Each row is a point. The points of each table are mixes of a few directions, plus a little noise. Count the directions of each table, and those that both share. Where both have some left over, give the other angles between the two spaces (their principal angles), to ten degrees, smallest first.
In the rows, zero is written as 128.

First:
[[ 76 211]
 [128 130]
 [151  90]
 [157  83]]
Second (7 x 2):
[[ 76 213]
 [122 136]
 [158  79]
 [118 144]
 [ 97 179]
 [158  81]
 [166  66]]
Directions: first 1, second 1, shared 1

First (8 x 4):
[[183  91 104 197]
 [164 111 116 172]
 [112 171 151  94]
 [194 187 150 170]
 [ 87  73 104 109]
 [ 59  86 115  74]
 [170 153 136 161]
 [ 54 148 146  46]]
Second:
[[222 183  63 157]
 [ 97 126 145 173]
 [161 136 107  97]
 [186 144  94  78]
 [ 53 106 171 168]
 [ 51 104 177 172]
 [156 128 108  90]
 [ 87  99 156  88]]
Directions: first 2, second 2, shared 0; angles 30, 80

First, 9 rows:
[[102 155  67  13 134  77]
 [132 123 137 144 127 135]
 [132 124 137 144 127 134]
 [126 129 125 122 129 125]
 [113 142  95  68 131 101]
 [156  99 191 249 122 180]
 [137 120 148 165 126 144]
 [130 126 132 138 127 133]
 [123 133 119 109 129 121]]
Second:
[[ 64 159 247 119 169 151]
 [153 110 123 173 112 145]
 [138 124 108 127 118 123]
 [141 131  76 101 103 112]
 [111 116 122 106 175 107]
 [137 158  98  93  73 127]
 [134 103 177 195 154 151]
 [119 135 136 119 130 129]
 [151 116  69 117 116 110]]
Directions: first 1, second 3, shared 1

First:
[[ 69 154 113 116 125 144 189 152  49]
 [154 117 134 133 129 121 101 118 162]
 [101 139 122 123 126 135 156 139  92]
 [127 128 127 128 128 128 131 129 126]
 [178 107 141 138 130 115  76 108 194]
 [107 137 123 124 128 134 150 137 100]
 [161 114 136 135 130 120  94 114 172]]
Second:
[[117 126 138 134 143 127 126 115 162]
 [116 130 135 129 147 130 122 114 153]
 [130 153 100  96 101 142 176 233   7]
 [150 111 130 150  98 120 116  92 151]
 [122 129 124 111 170 130  87 102 134]
 [110 131 123 134 113 130 151 117 109]
 [145 122 122 126 119 124 110 119 123]
 [153 121 135 133 126 122 113 138 159]
 [107 129 142 141 133 128 150 122 158]]
Directions: first 1, second 4, shared 1

First (11 x 12):
[[137 137 114  98 117 154 140 114 158 153 175 151]
 [152 132 141  97 112 127 133 130 170 158 150 109]
 [ 73 145 153 158 115  96  81 120  72  86  83 104]
 [170  84  75 195 183 140 193 168  28 133 105 157]
 [134 164 143 127 108 150  89 102 169 124 125  99]
 [ 92 152 139  96 137 120 111 122 142 155 153 114]
 [109 143 157 167  97  95  90 127  59 102  80  82]
 [129  99 133 118 156 109 143 148 160 118 111 135]
 [139 149 103 161 153 170 120 115 115 126 123 130]
 [101 148 139 103 124 125 109 116 147 138 145 121]
 [173  55 111  87 106 123 200 148 189 114 157 206]]
Second (11 x 12):
[[124 133 108  95 135 134 152 134 117  83 147  90]
 [127 141  98  80 140 132 166 130 111  54 157  70]
 [158 146 147 160 133 104 115 100 137 150 113 161]
 [123 111 154 169 114 129  94 132 143 194 103 178]
 [103 115 108  92 125 150 147 152 118  95 146  89]
 [148 131 156 176 125 110  97 108 144 185 102 183]
 [151 144 136 143 135 112 124 106 132 133 121 144]
 [117 117 131 132 121 136 120 140 130 144 124 134]
 [131 120 152 167 118 122  99 124 142 185 106 173]
 [129 120 148 161 120 123 103 126 139 176 108 168]
 [100 131  71  32 142 156 192 157  96   7 179  18]]
Directions: first 6, second 2, shared 0; angles 70, 90

First:
[[147  91 130 122  95  82 115  45 108 127 140 130 149 119]
 [ 73 134 106  96 159 136 174 160  73  87 104 157 133 112]
 [114 208 141 150 128 116 114 179 112 122 121 140 108 125]
 [145 141 137 146 139 164 115 170 178 153 133 108 112 145]
 [141  60 121 105  89  65 128   7  85 115 138 139 165 110]
 [118 167 132 139 142 145 127 177 135 128 122 129 113 132]
 [141 110 129 129 121 127 122 110 141 136 134 121 132 131]
 [111 161 127 132 151 156 137 188 135 125 118 130 113 132]
 [164  28 122 110 109 123 127  38 154 146 145 109 156 133]
 [127 160 134 140 131 133 121 157 135 131 127 127 117 131]
 [127 148 131 138 145 160 128 176 155 138 126 119 114 138]]
Second, 10 rows:
[[176 154 141 151  84  96  89 101 145 141 152 101 132 152]
 [ 48 109 117 109 203 186 180 194 114 119  85 176 106  82]
 [104 135 129 130 153 150 138 161 132 131 115 143 114 114]
 [126 113 149 146 107  82 102  60 114 145 126 157 123  85]
 [ 74  83 120 106 164 137 163 116  98 118 101 172 126  82]
 [182 151 120 128  93 123 112 134 146 123 158  74 146 190]
 [119 140 113 117 152 168 151 186 137 117 123 114 125 152]
 [128 138 132 134 129 132 124 139 135 132 128 128 122 128]
 [157 153 140 147 104 113 101 123 143 139 142 111 126 142]
 [164 102 117 113  89  94 122  67 114 115 150 103 159 155]]
Directions: first 3, second 3, shared 2; angles 70

First:
[[119 139 170 121  99 162 110 121 158 134 136 153 128  98  88 106 133 142
  135 123]
 [103 117  48 130 169  55 141 118  84  91 128  69 138 170 207 141 127  76
   92 123]
 [100 164 113 128  73  85  89 191 111  70 137   7 174 122 192 113 165 110
   75 133]
 [ 84  95 115 127 151 151 185 102 117 132 144 185 107 104  95 154 112  96
  147  98]
 [166  78  75 130 245 105 170  30 115 176 106 223  77 194 129 149  79 117
  160 130]
 [164 127 158 141 102 165 153 187 121 152 120 134 126 110 100 160 131 168
  158 141]
 [107 126 184 124  91 195 144 135 155 145 143 184 119  71  54 128 129 143
  156 112]
 [182 178 159 122  94 105  32 139 162 124 109  68 154 154 159  72 150 173
  101 165]]
Second, 10 rows:
[[ 47 215 109 112 117  85 134 107 116 148 152 115 142  71 249 160  87 139
  127 105]
 [145  79 110 136 115 130 128 145 134  92 104 129 116 162  73 100 154 111
  126 143]
 [175 160 198 127 176 169 119 104 123 204 165 137 144 101 138 171 103 161
  131 116]
 [186  82 153 137 143 162 123 136 135 130 120 139 123 157  58 117 149 127
  129 139]
 [ 79 151  96 122 107  96 133 129 125 108 124 119 128 115 172 126 119 121
  127 123]
 [131  35  64 140  82 112 132 170 141  33  71 128 102 195  37  58 183  85
  125 155]
 [ 84 207 141 114 139 111 129 102 118 175 162 122 145  75 225 170  85 150
  129 106]
 [174  51 120 141 121 148 127 152 138  88  98 134 112 179  33  89 167 108
  127 149]
 [152  68 109 138 113 134 129 150 136  85  99 132 115 171  58  92 160 109
  127 145]
 [105 231 181 113 166 133 124  87 114 217 184 127 154  56 235 197  70 169
  131  98]]
Directions: first 4, second 2, shared 0; angles 40, 90

First:
[[141 137 143 112 123 155 132 154 123 125 147 147 133 145 151 137 106 115
  114 129 123 148 134 149  98 135 114 116 138 114  93 155]
 [142 137 143 110 121 155 131 157 122 124 148 150 133 148 151 139 105 114
  113 129 122 148 135 148  96 136 115 117 140 114  91 156]
 [122 126 121 134 131 117 127 117 129 130 120 120 126 120 119 124 136 134
  134 128 130 120 125 120 140 126 134 132 124 133 143 117]
 [109 118 108 151 137  93 123  92 134 133 102 101 122 105  99 115 158 146
  150 125 136 102 119 102 168 118 148 144 114 146 177  91]
 [ 93 108  89 172 146  60 120  59 138 138  79  78 115  82  70 102 183 162
  168 125 143  76 110  77 206 108 165 157 101 163 219  57]
 [ 94 109  92 168 143  66 121  66 137 137  82  81 116  86  74 104 179 160
  165 125 142  81 111  80 202 111 162 155 103 159 212  62]
 [126 127 126 131 129 126 128 125 129 129 125 126 128 127 125 126 130 130
  131 128 128 125 127 125 133 128 130 130 127 130 133 125]
 [174 156 180  70 106 216 141 216 115 115 192 194 144 188 203 162  56  85
   76 132 109 194 152 197  25 151  80  90 163  84   7 221]
 [145 139 147 104 119 161 133 161 123 122 153 153 135 151 158 141 100 110
  108 128 121 154 138 154  89 138 110 114 142 111  81 163]
 [130 129 129 126 128 132 128 131 127 126 130 130 130 130 130 129 126 125
  125 128 127 131 128 130 124 129 126 126 129 126 125 132]]
Second:
[[136 103 131 128  50 159 152 215 105  90 128 157 128 193 229 150 119 105
  141 166 170 151 121 143  85 163 115 135 149  81 107 140]
 [108 117 135 112  86 144 155 175 102 111  91 122 132 146 181 147 130 103
  168 156 175 125 130 126 104 132 147 109 141 100 127 128]
 [128 144 131 122 158 126 118 108 136 136 137 125 128 111  98 122 125 134
  112 113 101 127 135 132 135 111 123 124 125 140 119 136]
 [108 111 107 114 137  91 133 103 113 152  88  94 130  91 104 134 129 112
  184 123 159 110 111 106 151 111 144 132 137 143 168 119]
 [176 125 111 135 150  95  83 107 148 141 203 146 124 120  93 112 102 143
   83  94  63 150 103 150 142 123  58 178 146 151 122 163]
 [161  89 118 178  86 137 125 162 148 121 136 156 140 168 184 136 131 133
  114 148 165 139 113 129 127 212 148 152 116 112 137  96]
 [138 164 161 137 207 177 131  74 182 177 123 141 152 106  72 135 126 136
   75 108 124 124 180 127 123 173 218  60  75 147  90 100]
 [111 153 133  74 135 109 124 136  90 112 150 114 110 108 106 121 111 117
  140 112  76 135 119 145 121  35  51 140 170 133 114 191]
 [102 107 104 155  72  93 131 148 103  82 111 106 103 146 159 112 168 149
  156 151 133 108 101 113 158  93  95 170 140 116 176 104]
 [157 114 116 168 161 112 107  81 171 162 142 132 138 115  92 121 134 145
  102 110 128 125 124 116 156 182 163 142 100 152 149  93]
 [ 85 180 160  90 168 159 154 107 115 125  92 109 121 104  95 129 140 125
  130 129 115 109 170 127 118  69 155  67 116 131 100 136]]
Directions: first 1, second 5, shared 1
